Each wall is flat, endless, passes through zero and stands at right angles to its row. A trip goes straight from one point to another. List the walls that it crosses, first one first.

Walls:
(1): [-38  13  14]
(2): [ 10 -29  31]
(3): [ 22  11 -62]
(4): [  0  70 -11]
(5): [  4 -15 -19]
(6): [-77 -17   8]
(7): [ -5 -13  -4]
(8): [-7 17 69]
Trips:
[-15  54  33] to [31  3 36] => 6, 2, 1, 4
[26 17 21] to [ 31 -16  47] => 4
[27 -4 -9] to [18 28  9] => 4, 2, 5, 8

Walls:
(1): [-21  17 -63   4  28  -2  14 -25  28  37 -32]
(2): [ 51  23  49  29  45 -51 -25  18 -30 -70  -4]
(3): [-22   2 -46  68  28 -54 -42 -26   5 -25 -37]
(4): [  3  -6  10  15 -17  26  13  37  -9   1  -7]
(5): [ 24   0  21  32  19 -20 -51  -8  34 -23 -12]
(6): [ 13 -44  17 -29  32 -73 -19 -66 -43  34   1]
(7): [-33  36  27 -33 -28 -36 -18  16  -9 -33 -38]
(8): [ -9  23  51  26  14 -37  17 -12  11  29 -11]
Trips:
[ 42  47   2 -29  76  13 -31 -45 -36 -36 -13] to [-12 -10  -3 -40  22 -28 -17  16  60   5  12] => 8, 2, 3
[-33 -51  48 -67  15  39  47 -72 -14  -9 -63] to [ -2  17  22 -29  -4  -1  -3  84   1 -11 -36] => 1, 4, 6, 2, 8
[ 62 -23  42 -20 -23 -17 -34  21 -50 -28 -18] to [  5  17 -14  69 -39  -2 -64  44  19   6  27] => 3, 6, 7
[ -8  -3  23 -17  12 -11 -12  -9  18 -30 -38] to [-10 -29  32   4 -35 -41 -33 -12  34 -23  36] => none

Walls:
(1): [ -8  22  51 -44 -29  -3 -20 -14  32  -8 -17 -23  25   7 -43 -27   6 -27
   3 -16   9  51  -3  -4]
(2): [-15   4   7 -39  21 -18  15 -14 -17  18  23 -30  18  -1  41  18  13  -7
  26  47  36   4   4  -6]
(3): [-13   0  16 -41   8  17 -26 -16 -14 -29  19  22  51 -13   1  11 -24   7
 -48 -35 -20 -58  40 -12]
(4): [-17 -20  22 -15  35  44   4  13   8  22  28   0  23 -15 -25  -1 -38 -23
 -25   7 -38 -16  15  24]
(5): [  1 -35  45  16  13 -43  41 -25  26 -18  29 -13  16 -16  11 -17 -15   5
  -4 -19  -4   8 -33 -33]
(6): [ 32 -28  -1 -36 -26   4  -6 -45  49 -11  16  15   2  -4  21 -31 -35  37
 -45 -16 -30 -50 -16  -5]
(7): [-20  -2 -10  25 -16 -26   6 -26   9 -17  -2  21 -13  26  17  14   8 -40
  35   6 -30   5 -16  -8]
(8): [-19 -19 -18   2 -10   8   3  10 -12  57 -12 -23  19 -20 -47 -51   6   4
 -30 -15   9 -25  13   0]
(9): [  9  -5  10  21 -16   8  -6 -20  24 -23  24   4  19 -40  12  27  34  13
   0 -10  -9 -10   7   9]
Trips:
[ 20 -15 -19 -34 -40  26 -13 -31  -8  25 -11  -7  -4 -18 -33  32  -7  -4
  12   5   1  28 -15  30] to [ 12 -30 -27  13  33   6 -18  24 -41  43 -18  18  53  48  16 -35 -43   8
  29  66  -6 -32 -29  37] => 2, 9, 1, 6
[-47 -10  -2  -3  30  51 -15 -19 -39  23  -5  -4 -13 -16  25 -63  39  13
 -26   8 -18  18 -32  -7] to [ 43  43   9  43  60   6  47 -55  16   0 -22 -17  11 -71  -5  -7  14  20
 -30  13  31 -13 -60 -10] => 6, 5, 9, 4
[ 16 -15  12  45   1  13 -15  24 -27   0  18 -28  19  14  37  18 -14  33
 -16   8   2 -43  -7 -15] to [-29 -31 -33  17  31  -9  -2  -7   3  12  -3 -31  -5   3  15 -50  27  15
 -10  35  40  32 -63   0] => 8, 4, 3, 9, 6
[-52   4  28 -26  19 -21  21  10  72  23 -69 -41 -21  11  -2 -38  34  84
  58   7  30  -6 -33  -8] to [ 48   8  -1  11  -9  16   4 -17 -12   7 -15  19  21  -3   4  -3  39  18
  -9  48 -13  17 -15 -25] => 6, 9, 8, 5, 1
[  9   0 -21 -15 -20  -4   0 -24 -45   3  -6   6   3 -25 -27 -30  22  22
 -14   5   8  30  56  16] to [-22  26 -10  54 -32  25 -12  43  21  16  12  -7 -24 -41  36 -15  58 -37
  34 -18  31 -36   5 -15] => 3, 1, 7
[-21 -11 -33  13 -31  -1  63  27  42 -45 -31  -1 -20   7  10  -2   9  70
  14  37   8 -21  28  15] to [  7  -8   1  28  34  41  29  -7  13 -40 -40  -5 -24  12  32 -16  -7  17
  51   5 -39  -7 -32 -49] => 5, 9
[-15  14   8 -25  15  19 -48 -18  13 -57  -1  15   7   4  -3  36   5  -1
 -11 -20  16  10 -11 -21] to [ 40 -66 -32 -12  11  29  49  -2 121 -34  -6  -5  -5  -7 -40 -18  24 -19
 -16 -39  34  21 -38  13] => 5, 7, 3, 4, 8
